Each row is a point. To make a cloud, some directions were put in groups of two or more. Within a group, all points are equally far from the middle, so they leave a hole (a ring in 2 directions, a hollow ball in 3). The other directions are filled evenly. Then the cloud was stretched, turned, moved and blurred a little. Count the holes, and give their numbers of directions, smallest first.

Cloud (20 x 3):
[[-23.3 -22.4 -10.7]
 [-16.5  22.1 -18.9]
 [ 23.0  19.5  21.3]
 [ -2.2  -1.8  10.3]
 [ 25.4 -17.2  20.1]
 [ -6.3  -9.8  20.1]
 [ 16.8  15.2  33.6]
 [  5.6 -10.1  30.5]
 [-10.4  22.7 -19.4]
 [  8.7  41.0  12.2]
 [  1.2  12.6 -13.0]
 [-28.5 -25.4 -10.6]
 [-29.1  23.2  28.2]
 [-28.4  20.4  17.0]
 [  9.2 -21.8  20.5]
 [-15.8  41.1   5.2]
 [ 11.5  -9.2  43.9]
 [-16.6  36.2   8.2]
 [-13.1 -17.4   0.0]
 [ -1.1  -8.9   6.2]]
Holes: 0

Cloud (21 x 3):
[[ -3.1  27.5 -10.2]
 [ 40.0  28.4  31.4]
 [-20.9 -24.7  13.1]
 [  1.6   5.4  -2.0]
 [  9.1   8.9   4.1]
 [-14.2 -13.1  40.5]
 [-30.2  -7.6 -12.5]
 [ 16.0   7.2  -4.5]
 [  2.9 -25.2  -8.2]
 [  4.7  14.1  -4.6]
 [  4.3  -6.2  36.5]
 [ 16.0  11.2 -15.7]
 [ 11.5 -10.6 -10.1]
 [-13.2 -11.1 -22.6]
 [ -4.5  14.8  -2.5]
 [ 49.1  19.2   9.2]
 [ -8.5 -10.8  38.7]
 [ 36.0  24.9  29.3]
 [-46.4 -28.2   0.6]
 [-22.4 -20.8 -10.8]
 [ -1.1 -22.7  -4.7]]
Holes: 0

Cloud (30 x 4):
[[ 14.0   4.7 -22.1  -8.6]
 [-21.4  -4.4  21.3  11.1]
 [-17.4   6.7 -12.7  -5.7]
 [  6.4  -8.4 -39.0  12.3]
 [-28.8  17.8 -20.2 -15.1]
 [-11.0 -18.4 -25.9  -3.9]
 [ 24.7  12.3  27.5   6.9]
 [-22.7 -12.0  22.2 -28.2]
 [ -5.7  10.1  -4.5  10.0]
 [-25.8  18.8 -23.4   2.5]
 [ 16.5  26.1 -16.9  30.4]
 [ 16.5  41.5 -26.4  24.5]
 [ -5.5  -9.5  46.0  -6.8]
 [ -7.8 -32.0 -12.9  -0.5]
 [  4.9 -34.8   5.8 -18.0]
 [  1.7 -25.1  24.7  -4.1]
 [-21.4  11.9  21.0 -22.5]
 [  4.8 -10.4  -4.1  -3.3]
 [  3.0  -8.6  12.1 -18.0]
 [-31.1 -34.5  25.5  -9.5]
 [-26.4 -21.8  27.4 -37.1]
 [  4.0  38.5 -25.6  11.5]
 [ 16.1 -10.1  28.8  13.4]
 [  1.5 -10.9 -25.8  33.8]
 [ -7.0  32.3 -14.7  -7.0]
 [ 16.7  37.0  -9.1  28.9]
 [  5.9  10.6  11.0  -5.7]
 [ 10.6 -27.8   4.4  -1.6]
 [ 17.7  43.1 -37.8  21.1]
 [-21.8  15.2  -1.0 -11.0]]
Holes: 0

Cloud (29 x 4):
[[-11.7  -1.7 -15.3   8.0]
 [-24.6 -24.4  -9.1  -3.1]
 [ -8.6  -9.5  14.2 -41.2]
 [-19.3  30.1   1.2  -3.3]
 [ 21.5 -29.3  -1.3 -18.3]
 [-39.3 -47.8  24.0 -10.3]
 [ 12.1   8.9 -28.3 -35.2]
 [ 18.5 -10.4 -16.9 -37.4]
 [ 11.7 -32.6  10.0 -17.3]
 [  2.7   3.3 -28.5  -4.3]
 [ 11.2  11.8  -7.5 -28.1]
 [-10.6   2.9 -13.9 -22.0]
 [-36.5   6.6   7.8  26.2]
 [-12.7 -30.4  20.6   1.9]
 [-12.2  19.0 -29.3 -29.0]
 [-32.9   8.2   9.7 -14.7]
 [  6.1 -24.8  11.6 -52.3]
 [  5.2   7.9   6.4 -19.1]
 [ 30.8  -2.2 -31.2 -17.0]
 [  2.9 -11.5  23.3 -25.3]
 [  2.4 -23.8  25.5 -16.9]
 [-11.4 -42.3   9.3 -13.5]
 [ -3.7   4.7  -1.4 -23.8]
 [ 12.3  -5.5 -21.5 -34.4]
 [ -6.0  -9.4  33.5  13.7]
 [-17.3   9.2 -27.5   0.8]
 [-18.7 -21.9  23.4 -10.1]
 [-24.4   6.1  12.1  10.0]
 [  1.2  17.0 -21.8  -5.0]]
Holes: 0

Cloud (51 x 6):
[[ 25.0 -20.4  13.2  24.5  23.2  -7.8]
 [-16.2  -3.4 -48.7  12.9  -3.5  18.6]
 [-24.5  13.9  -5.0  22.9  29.3  26.9]
 [ 26.4 -43.2 -35.1   5.5   0.0  31.3]
 [ -3.8 -13.6   6.3 -14.1  26.4  34.4]
 [ -4.2 -25.9  36.3  12.0 -15.2   5.2]
 [-20.2 -26.0 -31.2  14.9 -11.6  24.9]
 [ 20.7   4.9  24.5   3.6  22.5  -0.9]
 [ 18.3   0.4 -19.6  32.0  -7.5  -6.6]
 [ 10.8 -12.8   6.0  28.2  14.7 -24.4]
 [  2.7   8.0  19.7  28.1 -11.5  15.0]
 [-17.8  19.5   8.8 -11.7 -26.4  -3.0]
 [ 26.9 -14.2 -20.5  29.8  24.0   4.1]
 [ 34.4 -31.8 -30.1  17.2  18.1  11.0]
 [  9.4 -49.9 -28.0  10.0  12.6  34.2]
 [  9.2 -18.4 -13.2 -19.5   2.1 -25.1]
 [-29.5  17.1  11.6   0.1  28.2  -2.1]
 [-13.4 -13.5   3.4 -21.5   5.9  40.1]
 [-10.6  18.1  -2.4  28.1  16.2  34.9]
 [  4.7  -7.8  17.2  28.2 -18.5   9.8]
 [  6.1 -26.2 -45.6   1.9 -17.7  42.0]
 [ 14.1 -47.2 -30.1  11.8  21.1  27.5]
 [ 30.5  -8.4  -1.0 -19.5  -3.0  18.2]
 [ 16.2  20.3  19.1   1.4  16.6  -8.2]
 [  1.0  -8.5  -3.8  28.4   4.9 -23.7]
 [-16.9  21.7  -3.4  21.0  30.8  29.5]
 [  3.0 -11.7 -24.6   9.7   1.0 -29.1]
 [-13.9   0.3 -52.0  10.0  -1.8  17.2]
 [  4.0   5.8  20.7  25.2 -11.4  22.3]
 [  1.3 -35.2  39.9   2.8   8.9  -5.6]
 [ -0.3 -27.9 -34.3  -6.5  14.8 -11.8]
 [ 32.4 -25.5 -17.2  12.1   3.3 -23.3]
 [ -2.2  30.5  22.6   2.5   2.0 -15.9]
 [ -3.5  -7.4 -14.1 -21.5  10.3 -19.3]
 [ 13.7  20.4  19.6  -2.8  11.7 -15.4]
 [-18.0 -26.0  17.2  -9.8  24.7  28.1]
 [-23.2 -12.0  29.6 -16.6 -11.4  12.8]
 [-13.5  29.2  23.4   0.9  -9.6  -9.4]
 [ 23.9  18.6 -39.1   7.4  -7.7   3.7]
 [-26.7  22.6  23.8   5.5   6.8  -9.4]
 [-18.2 -15.8   4.0  24.8 -14.9  -2.0]
 [ 15.8 -26.5   8.6  13.8  30.7  29.8]
 [  4.5  26.4  15.4  -1.4 -25.1  14.9]
 [ 23.5 -34.3   7.5  18.5  19.7  26.3]
 [ 15.3  -4.2   8.5  18.2  37.6  16.9]
 [  2.2   7.9 -24.1   3.6 -20.3 -22.7]
 [ -0.6 -25.2 -34.3  -5.7  14.3 -14.9]
 [-14.5 -19.9  16.7 -26.3   9.5   8.3]
 [-18.0 -12.9  39.0  -4.2 -13.7   8.4]
 [-31.5  29.5  -7.4  -4.4  14.9  17.5]
 [  0.4  -9.9  33.7 -17.8 -21.7   3.1]]
Holes: 3 (2, 2, 2)

Cloud (74 x 8):
[[-44.4  -0.8 -26.9  36.9  -7.1  -5.9 -25.1   1.2]
 [ -3.1 -33.0  -8.7 -25.3 -24.2   4.5  -5.4   8.5]
 [-27.5 -20.3   6.3  34.7  10.9 -12.0  -1.6  20.4]
 [-38.3  -4.6  12.0  -8.7  20.4  25.8   2.4 -13.9]
 [-54.0  14.6 -12.6 -18.5  -7.9  10.9  13.8   7.1]
 [-48.4  27.8   9.6  25.6 -25.5  -4.6   6.5  -6.5]
 [-22.0  13.2 -26.9  30.6  -5.8 -28.5 -14.3  -3.9]
 [-45.6 -13.2  -2.4  42.0   2.1  -1.0   3.0  -0.9]
 [ -7.5 -13.7   2.5  -5.8  24.5  15.6  -3.5 -43.8]
 [  0.5   8.0  15.7  33.6  12.0  -7.4  22.4 -10.5]
 [ -4.6 -32.8 -30.4   4.1   3.8   8.6 -31.6   1.2]
 [-19.8 -49.8 -35.4   0.3  10.5   6.5 -26.0   6.8]
 [ 12.9  -9.5  31.3  -0.4   9.0  11.0  -5.1  23.4]
 [ 27.4   1.5  14.0  37.8  30.4 -10.8 -20.5  -2.5]
 [-35.9 -17.3  -3.6  24.8  -9.1  19.7 -33.8 -30.9]
 [-43.2  -9.5 -14.8 -17.7  12.8   7.9 -27.4   6.0]
 [-22.7 -13.6  -3.8  48.9 -17.0 -16.9 -19.3  -3.8]
 [ 11.5  -9.9  11.5  23.1   0.8   4.1  -4.1  34.6]
 [ -6.2 -18.3  -4.9  -0.1 -33.5  -5.3 -27.8  27.3]
 [-16.8 -16.3 -16.2  -4.9 -26.4  16.6 -26.2  -7.5]
 [-19.7  -0.1   7.5  31.3  19.9  -9.2  -7.9  10.6]
 [ 16.0 -44.8  14.8  43.9   0.1  -3.0 -19.4  -9.7]
 [ -9.8  13.3  -2.9  14.0  -3.6 -15.8  20.7 -30.7]
 [-12.2   0.4  17.1  29.4  41.9  11.0 -12.5  -7.7]
 [-26.9  10.5 -19.9   9.8   7.5  -3.7 -43.2  -5.9]
 [  0.1  10.8   9.0  17.6 -27.8 -16.9  23.9  -2.5]
 [ -7.9   0.5 -17.4  27.5  12.5  15.0   8.4 -18.4]
 [ 10.1 -23.4   3.0  -2.9 -11.8 -20.5  -4.7  -4.5]
 [-27.4 -49.4  -6.0 -19.2  -2.7  27.4 -10.4  -6.5]
 [-17.9 -13.4  38.6   5.1 -14.9   7.1   1.2  -2.7]
 [-34.1 -25.6  -1.5 -11.8  20.5  28.0 -20.0   8.7]
 [ -7.0 -39.0 -16.7  16.5 -38.7  -0.6   2.0  13.4]
 [  8.1 -13.6  -4.2  56.2  11.5 -13.3  -0.8 -25.5]
 [-44.9  19.5  33.5  -5.1 -23.2  -1.3  13.0  11.5]
 [-31.5   8.2 -17.6  34.3  -8.7  12.8  -3.9 -11.8]
 [-16.3 -22.8  26.7  -5.7  10.7  -0.4   2.0 -13.9]
 [-27.1   4.6   3.5  -4.7  24.8  15.2  14.6 -16.0]
 [ 25.5  27.2   4.0  21.0 -41.7  -6.2   9.9  -4.9]
 [ -4.6   1.0  -3.4  46.9  25.1  -1.3 -39.2 -14.7]
 [ 10.6 -42.6  10.9  12.5   4.2  -6.8 -17.9  13.9]
 [ 12.8 -30.3  17.7  27.6 -21.8   2.6   7.8  -9.6]
 [ 22.2  -6.9   8.1 -24.7 -12.7   8.4  23.4  -5.2]
 [-33.7  19.5 -10.6 -17.6 -28.8  17.0  11.1  -3.5]
 [ -3.4  10.7 -20.3 -19.3 -32.2   7.3 -14.2 -13.0]
 [ 14.8 -12.6  -4.2  46.9  33.1 -15.6  -4.6 -11.4]
 [-20.9  26.2  13.4  -1.9  21.3   1.5 -21.0  -8.3]
 [ -9.7 -12.2  -6.3   1.0  22.6  -5.2 -26.1 -27.6]
 [ -0.5  -3.9   5.3  -8.5  -0.1  32.0   9.3 -20.3]
 [-36.8   4.6  12.5  -9.5  -7.4  -7.0  18.1 -16.6]
 [ 20.6   1.1  15.2  14.9  18.3 -12.2  22.3  15.3]
 [  5.5 -17.3  29.9  -0.5  -2.8  26.8 -18.4  18.9]
 [-17.4   9.5  -4.4  42.3   8.6   7.3   3.7 -27.1]
 [ -0.9   2.9  -5.6   2.7  34.6  11.7 -31.9 -22.3]
 [-29.5   3.9 -35.5  12.6  -8.9 -10.3 -40.1 -10.6]
 [  4.3 -20.6  16.9  -6.8  -1.5  37.5  -2.7 -11.2]
 [ 20.9   2.0  30.6  20.0  25.4   0.4   9.0  12.4]
 [  7.4  -9.8   3.4  62.5  24.7  -6.4  -8.0 -15.1]
 [  8.0 -36.7   5.6  11.6  11.8  11.5  -0.7  35.5]
 [-53.2 -12.3  22.1  13.5   5.8   3.3  19.0  11.4]
 [ -2.2 -41.7  25.3  16.7 -20.3   7.1   4.6  -4.0]
 [ 13.8 -18.4  23.9  -5.9  22.0  -6.1  -2.7   8.2]
 [-19.1 -26.9  25.7  10.1  14.6  -1.6 -19.2  16.0]
 [  5.4 -14.1 -26.7  -8.8  30.9   0.8 -26.4 -23.6]
 [ 20.0 -26.2 -30.6  29.3   5.7   7.2 -13.0   2.5]
 [-64.6  -8.5  -2.0   7.2  -8.3   3.0  18.3  -4.0]
 [  1.2 -10.9  13.9  39.8 -16.2  -8.5 -27.4 -12.6]
 [-26.5 -51.8 -23.7  -2.2  15.0   9.8 -25.3 -18.5]
 [-55.5 -41.7  -4.1  35.4   4.4  10.3  12.1 -10.5]
 [ 31.5  11.1  -1.2  12.6 -24.9  -2.8  25.5  -3.9]
 [-42.0 -28.6 -11.7  27.4 -13.8  18.8 -14.3 -27.2]
 [ -8.9 -13.7   1.7  41.1  -4.3  -7.6  -3.0 -32.9]
 [-25.7  -4.9   5.4  23.3  -6.4   5.6 -14.3 -37.6]
 [ -3.8  -9.4  23.2  11.4  -0.6   2.3  21.5  31.5]
 [-10.6  13.1   2.3  38.9 -25.5 -20.3   7.4  -1.0]]
Holes: 2 (2, 3)

Cloud (74 x 8):
[[ 35.1  11.0  11.5   2.8  17.4  -7.6 -29.3   8.4]
 [-16.0 -12.6 -13.2  -1.5   4.2 -12.4 -18.9  36.4]
 [-12.4 -27.1  15.7   5.7  44.6 -30.7 -14.7   2.7]
 [-21.3 -31.7   1.7  -5.2  24.5  12.6  27.7  -2.6]
 [ 12.3   8.1 -20.7  27.8  29.8   3.3 -23.3  25.2]
 [-28.8  -0.8 -18.5 -18.7  22.1  -8.1  -4.7   8.3]
 [  0.9  10.1 -20.8   1.0 -14.1   4.7   2.1 -27.6]
 [ -5.1  -9.3   0.9  31.2  21.4 -21.3 -37.6  -9.7]
 [ -1.6 -28.0  -3.7  -3.8  13.0  44.2   2.0   7.1]
 [ 20.6  39.6   1.9  -3.5  14.2  20.7  23.9  15.1]
 [ 22.5 -23.1  -5.5   8.1  -0.3 -13.3   3.0 -12.1]
 [-15.9  -2.8   6.1  40.1  45.6 -10.8  -7.1  27.0]
 [-10.5   3.9  -6.1   4.8  47.3 -13.5 -19.4 -18.8]
 [-16.0 -18.4 -28.2  24.4  13.9 -20.0   0.9  -9.0]
 [-34.9 -47.3  -3.4 -11.4  21.3  11.5  -1.7  -6.6]
 [-42.5 -20.9   8.7  12.8  16.7  24.6  -6.6  14.0]
 [-38.2 -23.8   4.6 -25.4  27.3  -2.3  18.3   6.7]
 [ 13.3 -28.0 -17.8  22.8  27.7  -6.3 -10.8  -5.3]
 [ 13.5  13.0   3.2 -18.5 -26.0 -17.6  -1.0 -16.2]
 [ 13.3   8.3  -3.8  -0.6  50.5 -33.5  13.4 -11.2]
 [-13.3  -1.3   4.7  -2.5 -12.0  31.7  16.1 -18.2]
 [ -3.3  -5.5  30.4   0.7 -24.0   0.0  -8.1  -3.2]
 [ -5.0  12.5  12.5 -26.4 -24.7  13.8   0.1 -24.5]
 [-28.6  40.7   6.4  -3.9   3.6 -17.7  -3.1   4.7]
 [-28.5  -1.0  -8.3  21.2 -11.4  11.2  29.8  13.6]
 [ -4.3  57.0  15.0   8.8   2.6 -14.0   0.9 -10.2]
 [ -9.3 -19.8  19.8  -1.2 -21.4  -6.4   7.1  22.3]
 [ 24.8  48.2 -12.4  21.6  -7.8 -31.2   9.8  13.7]
 [-19.0  33.4  -8.4   0.5  20.8  34.6  -2.1  14.9]
 [-27.2 -14.2   1.5   1.3  54.1  -4.6 -20.0 -16.3]
 [ 15.1  28.8 -14.2  11.1  16.0  27.8 -17.4  21.2]
 [  2.4  24.4  22.0  26.5   2.0  29.1 -29.0  18.9]
 [-37.2  -7.7  12.2  17.9  30.7 -16.0  -8.3  22.8]
 [ -6.2  -5.9  33.5  -8.6 -13.0 -13.0  10.3 -11.2]
 [ 14.2 -23.3 -13.3  31.2  19.4  -2.2   0.7   2.1]
 [ 30.1   5.5   4.1  29.6  31.7 -11.1   0.6  20.7]
 [-34.1  12.3   4.1  10.4 -17.8   5.8 -17.2  22.6]
 [-12.0  38.6 -15.9  19.0 -36.5  13.2  -7.3  -3.5]
 [-47.0 -41.5 -10.0  19.6  15.2  11.0 -15.3  -1.0]
 [  3.8 -13.8  -1.9   8.9 -23.5 -25.1  -4.9 -14.1]
 [  8.7  29.1 -26.1   4.1  19.2   5.7 -19.1   5.7]
 [ -9.7  38.6  17.2 -26.1   7.0  29.8  24.0  -3.7]
 [ -4.5  24.7 -12.8 -15.8  25.7  19.5  36.9   3.2]
 [ 20.7 -13.5  30.7  23.9  14.7 -16.6   0.1  -0.3]
 [-36.4   1.5 -15.5  15.0  35.4   2.5  15.7 -12.5]
 [ 19.5 -11.6  14.9 -36.3  27.8 -19.5   9.9 -21.4]
 [-29.7 -38.9  -2.2  -8.5  10.7  -5.3  24.6  -4.8]
 [ -3.3  53.1   0.8  -2.0 -14.1  -2.8  -4.5  21.2]
 [  1.5  36.2   1.6  27.3  27.5 -12.5  12.8 -16.8]
 [-27.8  15.5 -26.0  15.8 -14.5  42.1 -15.7  31.5]
 [ 26.3   7.4  -8.2   3.7 -10.6 -11.9 -15.9 -21.3]
 [  9.6  15.2   6.9 -27.3  -1.9   6.5   6.0  24.3]
 [-21.5 -34.9  16.5 -14.6   1.2  28.4   8.3 -11.5]
 [ 17.9   9.8  -1.5  21.2  25.4   5.4  -4.7  37.1]
 [ 12.4 -29.7   0.8  -2.9   4.5 -44.2   2.0  14.9]
 [-21.1  -9.2  -4.5  33.8 -16.2 -23.0 -22.5  -0.3]
 [-13.6  18.3  -8.2  39.3  31.7  12.8  14.0   4.8]
 [ 27.9  21.6 -17.9   0.5 -11.0 -31.2  17.8   0.3]
 [  8.4 -31.1 -13.0 -22.0   4.1  -6.5   9.0  19.7]
 [-34.0 -51.2 -10.4   7.7  19.1  -0.8 -13.3  12.0]
 [  4.0  51.1  11.7  -4.4 -18.1   2.5   5.8  21.6]
 [  3.9 -26.5  23.4 -37.1   7.9 -10.7   0.9 -22.6]
 [ 17.5  48.9  -4.1   2.4  35.2  16.7  12.4  -0.4]
 [  2.0  24.2 -28.7  33.3  18.4  -2.5  -5.2  -4.7]
 [ -1.4 -34.8  21.8 -27.7  13.3  -1.0 -20.4  -5.7]
 [  5.2 -16.9  26.3 -21.0  38.7   9.2  33.9   5.5]
 [  6.0   9.8  18.0  33.1  12.0  16.9  -5.8  30.4]
 [-24.6  35.7   3.1  -4.7  52.7 -20.0   6.1 -15.0]
 [-39.5   8.4 -16.1  -6.6   0.1  28.7 -16.5 -21.4]
 [ -8.5 -26.4   6.4  38.7  44.1  -1.3  -5.4  -1.1]
 [  5.3 -46.3  32.9  -4.5   5.1   3.2 -24.3  -5.1]
 [  8.5  56.7   5.4  -0.1  26.8  -2.8 -11.3   1.9]
 [-11.6  26.7  -3.2 -10.6  -1.3 -27.4 -12.8  -3.4]
 [  6.8  21.3  11.0  -4.8  10.3  22.8   7.2  30.7]]
Holes: 1 (6)
